Every row gives one point. Two turns around zero, p and q, are shown by what they do to some points. Where does a point land after both, in the order given? Backwards means that the second turn is done in reverse. Each puzzle has new turns, and all numbers are rounded.

Turn p:
[-22 -18] -> [-28   6]
[-19 -22] -> [-29   1]
[46 25] -> [ 48 -20]
[-4 14] -> [ 8 12]
Turn q:
[-39 -19] -> [-11 -42]
[34 -1] -> [23 25]
[ 5 20] -> [-12  17]
Where do these land?
q, then p: [  7 -37] -> [  6 -37]
q, then p: [-20  38] -> [-19  38]
p, then q: [13 -1] -> [13 -1]

Turn p:
[ -1   1 -26 -24] -> [-28  -1  13 -17]
[ 12 -26  22  14] -> [ 31 -10 -19 -10]
[-30  21  -4 -34] -> [-17  -2  46   8]
[-16   4  -1  18] -> [-2 -9 -6 22]
[ 28 -31   4  30] -> [ 19  -6 -46 -14]
[34 -7 26 -7] -> [ 30  20  -6 -24]
[-26  38 -21   3] -> [-32   9  17  34]
Turn q:
[ 17   5 -28   3] -> [-12   2 -24  20]
[-22 -10   2 -42] -> [-26  -6   6 -40]
[26  7 -9 12] -> [  9  -6 -20  21]
[-17 -11  48 -27] -> [ 15 -19  27 -46]
[  5  26 -25  28] -> [  6  30 -18  29]
[ -9 -18  12  27] -> [ 9 -2 30 17]
Where do these land?
p, then q: [-8 22 -2  0] -> [16 14  9  3]
q, then p: [ 19 -27  44 -33] -> [ 19 -27   6 -54]
q, then p: [-18   3 -23  -9] -> [-10  -3  20  21]
q, then p: [  3 -33  32  -4] -> [ 35 -17  -1 -25]
p, then q backwards: [ 14  14 -34  22] -> [  2  10 -42 -11]
q, then p backwards: [-10  20 -18  24] -> [12 32  7 13]
